Every row gives one point. Two turns around zero, p and q, are shown by what they do to some points. Where does a point land after both, in the order given? Backwards means that the second turn is done in reverse. Each puzzle has new turns, and all numbers are rounded.

Turn p:
[  6 -27  17] -> [ -1 -32   0]
[11 76  4] -> [45 57 24]
[  1 -37 -13] -> [-21 -23 -24]
[ 16 -15 -11] -> [  2 -10 -23]
[-22 -36 -11] -> [-38 -19  -9]
[-12  40  14] -> [14 27 31]
Turn q:
[ 52 -14  10] -> [ 51 -16  12]
[-15  -9   9] -> [-15  -5  11]
[-24  55   4] -> [-19  56  -8]
[-13 -31 -23] -> [-17 -34 -15]
Where do these land?
q, then p: [26 -7  8] -> [ 20 -16 -10]
q, then p: [-14  62  30] -> [31 48 40]
p, then q: [-21 -46   5] -> [-39 -32   8]
q, then p backwards: [  2  16 -40] -> [ 24  -9 -35]
q, then p: [  7 -25  -3] -> [ -7 -23 -10]

Turn p:
[  7   9   5 -43 -15  -9] -> [  6  12 -42 -18  -3  -1]
[  1   0 -26  -5  -9  12] -> [-10  15  -6  13  16 -12]
[ 17  21  30  56 -17  19] -> [45  6 47  7 15 29]
[ 15  20  14  39  -6 -10] -> [ 31  -9  32 -12  16   7]
[  3  -7 -19  -1  18  12] -> [-27   2   5   6   8   0]
[  1   0  15  -8   5 -36] -> [ 10 -25 -10 -25 -11  -6]
[-16  14  23 -28  26 -25] -> [ -8  -6 -11 -40 -36  -2]
[-23  -6 -17  12 -12  10] -> [  0   9   9  26  -3 -20]
[ -5 -52 -25 -23   9  28] -> [-46  -5 -25  44  -2   6]
Turn q:
[ 21  38  -7 -11  12  37] -> [ 10  11  41 -27  27  17]
[ -3 -11  -1  24 -23  12] -> [-16   9   3  13 -23  19]
[-13  -9   2   7 -26 -11] -> [-13   1  -4  11 -27  -9]
[  2  -7  -9 -17 -19   6] -> [-18  -2   1 -20 -11  -3]
[-14  22   1 -14  17   8] -> [  3  11  14  -3  25 -16]
[  3  -7 -10   4  36 -76] -> [ 57 -12 -52  10  -4 -32]
[-12 -19  -6   0  26  41] -> [-25  16  -9   1  37  24]
[ 16  -7  29   7 -22 -17] -> [  1 -33   6  14 -25   1]
Where do these land?
p, then q: [ 19  11  10  -8 -16  14] -> [ 10   9  14 -17  16  14]
p, then q: [ 16  27  -7 -38  24 -15] -> [-12  13  -3 -33  19 -39]
q, then p backwards: [-4  7 -7 10 12 46] -> [26 15 -6  8 13 36]
p, then q: [ 11  -6 -12  10   4  17] -> [ 2  8  2 19 16  4]
q, then p backwards: [-51   4   9 -11  -1  15] -> [-13   1 -50   0   6  19]
p, then q: [ 21 -10 -28  -1  -3 -18] -> [  9   6 -34   3  18  -5]
p, then q backwards: [-28 -23 -15  43   1 -30] -> [ -4  24  51 -16 -16 -25]
p, then q: [  1  26  25  27 -24 -10] -> [ 15 -40  15 -17   2  19]
p, then q backwards: [ 15 -34  25 -32   4 -18] -> [ 27 -49   1   2  -2 -15]
